Every row gives one point. Each copy is the shape, with its points in the same order, stretched, turned, moved and blurred by noise. Say if it was mirrored as well.
In the rows, zero is written as 128.

Shape (6 x 3)
[[120 166 106]
 [123 116 148]
 [118 154 104]
 [131  66 130]
 [152 168 126]
 [170 132 122]]
Copy 1 (6 x 3)
[[131 155 123]
 [115  91 155]
 [123 143 119]
 [113  49 131]
 [153 131 144]
 [161 105 143]]
Copy 1 is: only turned
Copy 2 (6 x 3)
[[139 177 111]
 [116 120 123]
 [143 163 120]
 [140  84 149]
 [141 158  77]
 [157 120  91]]
Copy 2 is: mirrored
Copy 3 (6 x 3)
[[157 182 137]
 [109 135 133]
 [155 170 139]
 [119  83 136]
 [142 182 103]
 [146 145  90]]
Copy 3 is: mirrored

Shape (8 x 4)
[[103 146 136 243]
 [149 134 111 120]
 [147  92 123 117]
 [151 123 129 118]
 [129 138 147 127]
 [151 140 143 133]
 [ 90 129 128 148]
 [149 151 118 136]]
Copy 1 (8 x 4)
[[142 122  97 243]
 [144 120 115 112]
 [124  88 126 113]
 [141 108 134 117]
 [137 125 147 138]
 [156 118 141 134]
 [103 133 124 162]
 [154 129 117 132]]
Copy 1 is: only turned
Copy 2 (8 x 4)
[[ 93 202 181 216]
 [142 136 106 133]
 [148  90 124 141]
 [147 118 125 125]
 [116 133 140 121]
 [146 143 140 121]
 [ 80 134 135 154]
 [133 155 115 137]]
Copy 2 is: only turned

Shape (9 x 6)
[[ 96 122  96 126 121 159]
 [152 120 159 175 166 130]
 [128 135 152 138 197 105]
 [139 116 144  89 153 147]
 [ 88 140  85 109  99 153]
 [124 136 151 124 148 119]
 [161 147 127 141 175 129]
 [113 133  93 117  82 134]
 [131 160 162 133 165 145]]
Copy 1 (9 x 6)
[[101 134 141 159 142 167]
 [179 140 162 170  98 127]
 [173 140 184 157 153 102]
 [157 143 167  98 153 148]
 [ 87 135 117 148 156 163]
 [146 152 153 131 140 116]
 [186 120 147 155 146 136]
 [ 97 131  97 131 126 152]
 [175 176 154 151 152 130]]
Copy 1 is: only turned
Copy 2 (9 x 6)
[[104 154 128 112 122 173]
 [157 104 153 176 160 129]
 [190  99 165 131 121 129]
 [145 122 123  74 157 128]
 [ 82 175 121  93 101 159]
 [139 111 141 118 123 120]
 [175 147 154 137 147 112]
 [ 80 174  98 118 107 131]
 [138 111 175 114 138 115]]
Copy 2 is: mirrored
